Each row is a point. Each table stands for the endless flat space through its points: a line for two points, a plane for three, and so on. The two share one point or none. Which?

First, 2 rows:
[[-16  -8  31 -31]
 [ 20  20  23 -43]]
Second:
[[ 15  45  37 -30]
 [  7  29  23 -32]]
They share: no point

First, 2 rows:
[[  8  20  33   4  26 -24 -21  59]
 [  1  24  39  -1  30 -19 -13  68]]
Second:
[[ 17  12  13  25  12 -25 -51  33]
 [  9  12  -3  35  10  -7 -61  11]]
They share: no point

First (2 x 11):
[[ 39  37  22 -36  31 -30 -19  26 -23 -15 -40]
 [ 38  41  26 -33  35 -25 -16  22 -24 -22 -44]]
Second:
[[ 22  36   3 -15  12 -40 -35   3   0  11 -10]
 [ 67  51  51 -45  18 -52  -8  81 -72 -40 -55]
 [ 29  41  12 -16   8 -46 -28  21 -16  -2 -15]]
They share: no point

First, 2 rows:
[[-47 -14  14   6 -10  15  45 -14 -51  22  36  20]
 [  8 -54 -26 -39  45  40  30 -29 -16  52   6  -5]]
Second, 2 rows:
[[-45 -16  19   1  55  30  12 -59 -26  54  28 -17]
 [  0 -66 -16 -34   5  35  47  -4 -26  44  13   8]]
They share: no point

First:
[[ 52  -6 -29  14  12 -30  -3 -33 -21  12  23   0 -42 -55 -22 -17  -5  40]
 [ 37  45 -21  23  52 -49 -78 -25 -40  13  15 -67  16 -44 -39  13 -68  11]
 [ 27  15  11  29  36 -19 -16  -9 -26 -13  -1 -21 -20 -26 -45   1 -30  45]]
Second, 3 rows:
[[ 30  24  28  28  14   2 -18 -35 -44  13  11   1 -22 -63 -33   3 -60   2]
 [ 35  10  -8  30  38 -30 -37 -11 -22 -15  -5 -37 -13 -27 -45  -7 -30  46]
 [ 45 -16 -12  48  24 -18 -73 -15 -14 -37 -39 -49  -7 -33 -53 -37 -40  42]]
They share: [ 32  18   0  26  36 -26 -26 -15 -28  -5   5 -27 -16 -33 -41   1 -34  38]

First (2 x 20):
[[ -8  48 -44 -25  30  29  21   1  -2  43  31  37 -15 -40 -38  29 -41  39
  -20  32]
 [  3  43 -37 -32  24  23  31   8   0  38  23  31 -23 -35 -40  32 -37  32
  -21  34]]
Second (3 x 20):
[[-15  47   5 -56  35  45  20  56   0  73  -1  30 -28 -50 -75  10 -28   4
  -60  52]
 [ 28  40 -45 -65  20  39  28  12   3  36 -34  19 -31 -44 -64  20 -13  20
  -37   8]
 [-16  52  -2 -18  29  14  31  41   9  53  43  36 -24 -19 -42  40 -48  26
  -43  63]]
They share: no point

First (2 x 24):
[[ 51  13 -20   3  29   2 -42  -9 -43 -21  33  26  27 -27  18 -27 -30  13
  -17  13  52   3  -7  34]
 [ 33  17  -6  -9  27   6 -32   1 -25  -3  51  46  27 -15  26 -35 -32  -3
  -19   1  30   3  -7  36]]
Second, 2 rows:
[[ 50  18 -13  -2  41   3 -37  -7 -53 -12  38  42  20 -24  21 -49 -20 -13
  -15  14  46 -13  -7  21]
 [ 38  30  -7   4  26 -12 -40   5 -23 -27  35  24  20 -27  48 -19 -38  17
  -21 -13  52  17  17  42]]
They share: no point

First:
[[-22   9 -26  44 -23  11  10 -17 -33  13 -17   7 -58 -12 -14 -19  29  12
    6  33   9 -36  -6  39]
 [-33 -25 -34  22 -54  61 -28  31 -41  46 -35 -27 -26 -20  15 -20   7   4
   35 -32  49  13 -32  28]
 [-66  35 -38  44  13   9  30 -11 -45  13 -11 -33 -32 -24 -20 -15  51  22
   22  51   3 -56 -12  17]]
Second:
[[-17 -16 -17  59 -33   0 -24  -7   4   2 -47 -17 -89   7 -19 -66   6 -14
    3 -10 -18 -32   4   6]
 [-31  -8 -27  51 -22   7  -7   1 -19  10 -36 -14 -56 -11 -12 -38  20  -2
    6   7  -1 -29  -9  19]
 [-41  24 -25  19 -29  44 -20   1 -32  42 -11  11 -45 -25  -7 -42 -18 -14
   23  18  10  -4 -24  42]]
They share: no point

First:
[[-36  -9  61  42 -21 -10  -7 -33  23 -45 -44  42   3  -2  21  54   1 -61
  -34  35  15   5  12  40]
 [-40  -3  48  34  -4  -2  19 -21  16 -45 -52  38   1 -24   0  46   9 -51
  -23  46  31  -9  29  52]
 [-44 -63   8  26 -20   6   3 -45 -12 -33  12  10  29 -40   0  14 -31 -11
   -3  -6  35 -17 -35 -20]]
Second:
[[-56   0  -7  61  -5  42  53 -20  -4 -45 -12  68  30 -21   2  30  19   1
  -21  -1  65 -38  -5  28]
 [-50 -20  14  43  -8  18  27 -27   1 -42 -15  42  20 -27  -2  28   1 -20
  -13  11  44 -24  -3  22]
 [-26 -59  56   4 -20 -30 -21 -45   4 -33 -30 -12   5 -42   4  34 -35 -53
  -13  38  11   9  -3   4]]
They share: [-42 -33  28  30 -12   2  11 -33   2 -39 -20  24  15 -32   0  30 -11 -31
 -13  20  33 -13  -3  16]

First:
[[-26  70  11  55  42 -24 -73  67  19  18 -15  38 -13  20 -15 -52 -16  43
   24 -10 -16  10 -33  28]
 [ -9  56  64  11  51   7 -29  12  39  85 -32  91  37  37 -35 -11 -16  28
  -39 -13  33  16  15  17]
 [ -4  42  31  17  38 -30 -35  23  21  24 -23  30  -1  14  -3 -22 -16  31
   24 -32 -16  26 -17  22]]
Second, 4 rows:
[[ 32  32   7 -16  18 -30 -47  -1  25  -4  -6  19  29 -28  -4 -30  20  43
   24 -16  -5  24  -8   1]
 [ 26   7  40  27  13   1 -30   9  -2  32 -40  54  18   5   2 -38   5  23
   23 -51   8  33 -24  41]
 [ 18  37  19  -9  28 -31 -39   4  27  10 -12  24  20 -11  -5 -22   5  38
   20 -21  -8  25  -7   6]
 [-47  51  73  17  60 -42   3  29  30  73 -46  44 -11  57  -2   7 -64   8
    2 -50 -12  19   7  29]]
They share: [  0  38  40   8  39 -26 -26  12  24  34 -26  37   7  16  -5 -14 -16  28
  15 -34  -9  28  -9  20]

First (3 x 24):
[[ 20 -33  14  12 -30 -20 -29  13  55 -17 -44  -9 -42   3  12 -32 -26 -52
   47  21  10 -45 -54  -8]
 [ 19 -12  21  60  30 -46 -15  58  21  48  -8  23 -43  70 -56  22 -46 -18
   20 -11  -2   4 -17 -31]
 [ 36  -9  10  27   9 -45 -19  49  41  32 -35  -8 -26  47 -34   4 -21 -20
   47  20  13 -28 -43 -18]]
Second, 4 rows:
[[ -5   2   2 -10  24 -25   2  62  46  20 -67 -10 -17  14 -39 -27 -24 -41
   22  34 -27   4 -51 -51]
 [ 10  34   8   6  53  -7 -44  91  89 -20 -84 -49 -57  34 -72 -12 -53  -3
  -15  12 -21 -10   2 -61]
 [ 33 -12  38  46  24 -29 -30  63  58   0 -40 -16 -34  32 -42   8 -37 -16
   18 -29  -5 -22 -31 -24]
 [ 49 -61  28  66 -18 -66  -2  10  -2  46   5  19 -21  39  -8  -2 -29 -49
   81  -4  21 -27 -47  19]]
They share: no point

First, 3 rows:
[[ -6 -16  -7  40  44 -19 -14 -39 -37 -19  18  32 -19 -15   5 -31  39  37
  -10  76 -12 -14 -78 -35]
 [-56  18  40   9  20  40  24 -15  15 -71  33 -37  30  25   5  19  21 -27
   -7  36  -7  25 -50 -92]
 [-52  28  45   2  20  39  26  -9  19 -63  30 -40  31  35   5   9  15 -31
  -16  26 -14  22 -40 -83]]
Second:
[[-41  31  31  11  49   1  42 -61 -32 -16   8  25  36  21  48 -12  33 -16
  -55  36 -10 -16 -14 -38]
 [-59  23  -1   1  25  39  22 -47  10 -34  12  39  36  35  60 -20 -29 -40
  -55  46 -30 -68 -36  -4]
 [-65   8  14 -14  37  24   1 -80 -17 -37  42   9  51  47  36 -56  22  17
  -19   4  18  13 -36 -67]
 [-28  21  29 -14   5  32 -22  10  37 -45  34 -26   2  54 -22 -48 -10  -2
  -15  11 -32  12 -83 -37]]
They share: no point

First (4 x 24):
[[-27 -43  36  31  25 -39  12 -25 -43 -41  19  -6  42 -11  -9 -51 -12  30
   11  74  -4  43 -40   7]
 [  3  12  11  36  26 -38  56 -12 -28 -26  71  -2  12  27  23  16  51  25
  -41  37  19  21 -28  70]
 [  1 -20  33  42  16 -14   8 -26 -24  -2  17 -16   2  27  21  14  41 -21
   15   7  -3   7 -60  42]
 [ 58 -33  76   1  90   6  12 -60 -63 -11  19 -26  17 -41  31 -11  83  35
    1  44  76  83   0  42]]
Second:
[[-32 -24  31  46  48 -12  -9 -45 -33 -62  43 -26  -7 -17 -11 -29   2 -10
  -29  47   7  56 -60  39]
 [-14 -19  43  36  40 -24   3 -30 -40 -39  35 -24  11  -7   6 -14  19   2
  -19  38   9  38 -43  31]
 [ -8 -12  75  26  36 -44  -5  -9 -57 -26  23 -38  33  -9  21  -1  22   6
  -21  23   3  16 -24   3]]
They share: [  4 -18  34  31  33 -24  24 -27 -36 -20  34 -11  17   7  16  -5  38  14
  -5  38  16  32 -36  42]

First, 3 rows:
[[-42  57   1  -2 -57 -63 -34 -11   9 -83  42  -7  21 -10  10  36  21  55
   47 -32 -47  14  45   3]
 [-33   6 -12 -22  -2 -24 -25  27  -8 -14   9  29  64 -54 -28  59  49  -3
    2  22   3  72  -4 -26]
 [-48  39  11  18 -55 -45 -16 -31  11 -65  24  -7  -1  10   6  22   5  59
   41 -32 -67  10  43  -7]]
Second:
[[-19  17  -4  19 -20 -63 -47  13  -3 -25  -4  15  22 -12  -9  35  21  29
   27  18 -19  22   7 -15]
 [-63  29   4 -41 -52  13  13 -27  13 -65   0  -9  50 -16 -29  63  13  13
   15 -54 -83  82  47 -35]
 [-34  28   8 -16 -36 -24 -22  -1  -9 -55 -19  -7  35 -19 -30  50   5  17
   22 -20 -47  47  27 -26]]
They share: no point

First (3 x 24):
[[-38  18 -19  29  23  -8  17  17 -47 -32  36   5   5  24 -30  15   4 -33
  -27  -6 -10  17 -10 -50]
 [-29  20 -26  20  23  -1  16   8 -47 -42  43  -2   6  25 -39   9  -6 -23
  -34  -6 -15  11  -4 -56]
 [-79  28  10  70  15 -49   4  54 -61 -20  17  32   2  29  19  17  36 -65
   -8 -12  23  33 -38 -48]]
Second:
[[-35  13 -31  23  25 -30  15  43 -46  -4  40  15  -5  -2 -38  35  22 -59
    5 -22  -9  19  12 -26]
 [-46  -6 -14  47   7 -19  36  33 -48   1  20  -7 -18  17 -36  17  31 -64
    1  -5 -12   6  -1 -16]
 [-34  22 -18  15  47   9  16   9 -32 -27  36  25  26  21 -28  41  -5 -20
  -39  -1 -16  42 -21 -56]]
They share: [-40   8 -16  31  27  -5  26  21 -40 -13  28   9   4  19 -32  29  13 -42
 -19  -3 -14  24 -11 -36]

First, 3 rows:
[[ 52  -1  19 -43  27  14 -24  15  31 -16 -11   4  58 -49 -21  -4 -13 -23
   -5  -8  21  24 -40 -19]
 [ 25  17  -2 -19  48  -7 -45  27  19  23   1   1  34 -28  15 -52  -1  10
    4 -17  -6  24 -43 -19]
 [ 39 -15   4 -57  34  11 -11  13  27 -11 -23  -3  60 -46 -25  -6   3 -34
   -2 -23  32  42 -55 -33]]
Second:
[[ 35  17  -8  -1  22  -2 -60  38  25  -6  27  13  15 -50 -15 -42  24 -25
   -7 -38   6   0 -43 -34]
 [ 17  17  22 -43  76 -14 -18   2  19  42 -21  -5  63 -14  21 -48 -36  35
   -7  22 -12  36 -49 -22]]
They share: no point

First:
[[-27   0  36 -59 -65  11  -7  -4   6  26 -18   3  28  10  47   7  61 -20
  -27  32  45  53 -14   3]
 [-58  22  45 -18 -50  83  58  -2 -50  66 -24  -4   8  30  70 -27  40  13
  -15  72  80  27  -8  26]
 [-10  50   7 -71  -3 -33 -41 -11  12  -1  -7 -41 -34 -23  10  -4  28 -56
  -20   9   8  59 -11 -22]
 [-49  72  15 -25   2  33  25   4 -53  30 -21 -42 -51  -1  43 -29  28 -21
  -21  53  35  36  -5  19]
 [-25  44  12 -59 -23 -29 -31   6  -4  -4 -18 -27 -22 -14  29   5  57 -46
  -37  20   7  59 -10   5]]
Second, 3 rows:
[[-22  -3  68 -33 -33 -17 -35  12 -25  44  17 -33  -7 -17  17  -7  47 -71
   -7   7  19   1  15 -32]
 [-70  51  26 -63  -9   1   7 -18 -19   8 -31  -9  -7   1  47 -67   5 -11
  -61  25  43  67  15  28]
 [  5   6  41  -9 -30   1 -38  21  -4  47  20 -18 -19   1  29  17  74 -59
  -22  34  49   4 -12 -50]]
They share: no point
